Each wall is flat, endless, passes through zero and stands at right angles to its row. A trip goes straight from one point to another. List the walls that it crosses, first one first.
In the rows, 128 means zero.

Walls:
(1): [105 146]
(2): [157 144]
Trips:
[187 102] to [140 122] => none
[122 106] to [ 95 145] => 1
[181 152] to [174 146] => none
[182 106] to [146  92] => 2
[ 54 105] to [119 113] => 1
[174 126] to [134 158] => 1
[125 126] to [133  71] => 1
[136 118] to [ 95 147] => 2, 1
[128 173] to [134  78] => 1, 2
[160  89] to [170 115] => none
[104 115] to [130  99] => 1
[150 140] to [138 154] => 1

Walls:
(1): [106 118 100  75 100 125]
(2): [144 102 141 150 176 145]
(3): [106 105 182 131 121 107]
(4): [103 137 104 139 113 118]
(5): [119 166 174 147 126 148]
Trips:
[ 84 151 198 124 116 154] to [ 82  88  65 150  98 105] => 4, 1, 5, 3
[ 90  97 128 124 171  97] to [ 93 144 131 126 138 133] => 5, 2
[116 161 101 130 160 139] to [185 128 119  87 153 143] => 5, 4, 1
[ 45 116 169 167 148 118] to [128 110 115 163  96 106] => 2, 5

Walls:
(1): [131 122 102 126 131 168 134  90 156]
(2): [139 117 143 111 128 107 144 138 145]
(3): [131 174 118 130 117 142 133 127 102]
Trips:
[111 150 215 123 119 111  91 126 209] to [116 154  91 112 151 108 181 162 109] => 3
[119 145 139 178 165 109  68 137  85] to [162 146 102 142 124  82 131 168 146] => 2
[160 131 154 145 110 111  96 101  75] to [151 145 131  50 136 127 119 133 100] => 2
[120  96 147 125 134 130 113 120 147] to [150 111  97 109 148 121 125 153 189] => none
[138  86 103  88 139 138 119 103 128] to [129 117 122 162 100 167  94 131  96] => 2, 3
[139 161 152 191  93 131  81 149 185] to [105 168  66  96 184 157 152 180 132] => 1
[115 142 106 149  85 124 145 145 132] to [ 99 117  97 122 137 103 127  91 117] => 1, 3
[114  82 144 109 167 196 149 132  82] to [ 73 205 158 140  71 115 113 176 120] => 3, 1

Walls:
(1): [139 156 105 130 157 143 105 148 119 101 120 135]
(2): [119 141 136 174 159  69 110 173 176 144  93  99]
(3): [ 69 156  98  72 136 162 135 147  93 104  83 112]
(4): [152  80 115 110 180 124 150  71 128 166 110  82]
(5): [126 106  89  68 123 111 137  75 169  98 133 130]
Trips:
[147 133 122 115  96  95 125 133  97 142 151 144] to [172 153 118 161  98 119 153 145 148 151  68  62] => 2, 4
[123 187 132 173 108 179 140 152 118 120 102 103] to [110 118 131 121 100 146 109 151 133 120  98  71] => 1
[141 143 128 183 118 109 181 148  95 143 118 138] to [ 97 129  77 192 158  95  45 137 127 126 171 141] => 1
[115 152 107 115 100 127  95 104 113 141 129 110] to [146 143 153 104  90 139 185 152  99 100  91  84] => 1, 5
[103 176 145 148 111 101 151 103 104 163 131  70] to [ 60 126 133 118 130  59 123 110 131 134 144  61] => 5
[124 110 149 127 124 121 114 150 119 132 130  96] to [ 94 147  72 116 152 129 145  95  62 172 126 115] => 3, 2, 1, 5
[139 104 125 163 142 130 117 102  67 114 191 114] to [104 161 128 155 136 123 140 148 132 158  84 164] => 4, 2, 3
[123 106 186 164 140 152  92 136 130 124 113 115] to [123  73 117 119  90 113 166 133 114 153 137  87] => 4, 2, 5
[107 139 151 144 105 194 134 153 166  89 148 149] to [134  83 122 114 116 142 175 207 138 121 135 156] => 1
[177 120 125 180 129 112  94  81 133 104 154 118] to [ 99  91 104 152 126 175 103 140 104 150  20 101] => 5, 3

Walls:
(1): [152 125 150 193  28 124 157  73  77  74  64 118 172 139 132 115 135 159
 126 131]
(2): [116 144 116 144 129 167 168 151 185 133 118 120 106 118 112  93  93 170
 151  84]
(3): [126 129  97 164 129 192  62 157 119 111 129 147 157 104  95 131 105  95
 134 156]
(4): [146 139 110 124 132 164 136 181 163 149 136 113 103 136 141 118 188 146
  72 117]
(5): [109 118 119 127 169 190 115 142 111 104 157 135 101 126  89 139 128 126
 126 143]
(6): [122 158 156 108 135 164  80 129  79  67 168 149 117 114  95 140 146 124
 138 116]
Trips:
[154 146 155 158 144 105 129 143 126 146 123 100 100  64 140 116 160 107
  63 177] to [158 115 113 119 206 105 145 154 147 110 106 139 198 142  99 124 155 130
 130 148] => 3, 5
[114 127 142 127  70 166 151 132  86 152 153  99 121 116  67 140 170 206
 175 135] to [150 143 104 139 110 128 145 170  79 105 148 115 160 111 111 138 132 165
 155 201] => 3, 4, 2
[149 190 123 180  79 133 127 133 122  97 124 111 121 191 152  89 137 154
  81 162] to [138 162 132 177 142 108  81 142 161 131 134 141 133 150 149 144  99 158
 146 134] => 3, 4, 1
[151 174  73 114  98 171 105 156 165 114 133 151 191 165 131 126 198 172
 151 167] to [132 109 134 150 122 114 224 142 102 138 132 108 181 159  90  91 155 153
 150  60] => 5, 6, 3

Walls:
(1): [118 132 125  83 127 203 126 115  84 122  56 137 135 120 168 129  71 132
  98 162 156 138 141 117 139 174  87 100 100 122  94 114]
(2): [107 123  96 133 138 131  96 116 101 181 101 182 157 117 126 142 142 146
 105 165 102 118 144 147 118 117  90 142 134 126 119 101]
(3): [126 114 100 147  95 133 106  79 115 128 174 134 124 155 149  99 118 101
 125 118 133  67 152 167 108 102  99 131  39 109 126 143]
(4): [121 110 122 103 183 183 164 137 112 135 150 132 144 137 173 151 131 127
 117 116 147 111  66 140 162 142 140 118  92 135 169 118]
(5): [120  87 126 137 136 138 147 116 100 145 106 142 107 148 111 125  90 151
 141 121 215 100 120 137 137 139  93 156 107 119 121 180]
(6): [143 134  83  92  88 113 189 124 135 117 143 122 131 138 110  93 151 155
  91 155  96 134  93 104  84 129 177 136 136 170 119 108]
(7): [ 80 124 133 131 108 133 155  63 153 147 145 111 117 138 160 136 115 117
 121  79  92  98 108 147 179 113 143 125 104 114  72 144]
(8): [158 135 132 133 110  86  82 171 111 104  47 126 122 150 149  81 136 144
 117 137 124  88 145  95 100  98 125 135 111 112 116 163]
(9): [ 99 137 128 154 100 179 139 121 161 142  92 128 101  92 128 115 175 132
 111 111 135 132 187 133  94 131 112 161  93 146 134 111]
Trips:
[118  99 149 112  81 132 105 107 145 171 159 147 111 123 125 177 158 142
 174 155 155 118 160 149  35 147 171 107 123 209 139 135] to [ 86 136 150  72 142  72  88  94 132 137 147 164 141 105  43 103 140 166
 118 113 172 125 162 141 106 154 162 111  79 143 131 148] => 5
[182 111 107 134 125  93 131 105 162 117 149 138 116 150 139 119 137 151
 129 161 149 177 157 158 129  84 227  93 101 117 117  98] to [ 95  97 123 130 115 122 170 105  89 125 121  99 183 157 169 131 125 107
 170 134  60 102  89 170 143  90 112 154 131 151 137 167] => 7, 4, 2, 5
[153 129 148 126 136 113 145 145 102 107 116 127  74  91  96 152 122 101
 161 119 140 165 133 156  90 124 163 136 124 135  91 128] to [103 117 101 107 141  98 126 104 188 139 133 183 168 158 124 143  78 113
 178 103 173  99 179 141 166 114 166 150 106 114 120  98] => 6, 9, 7, 3, 2, 4
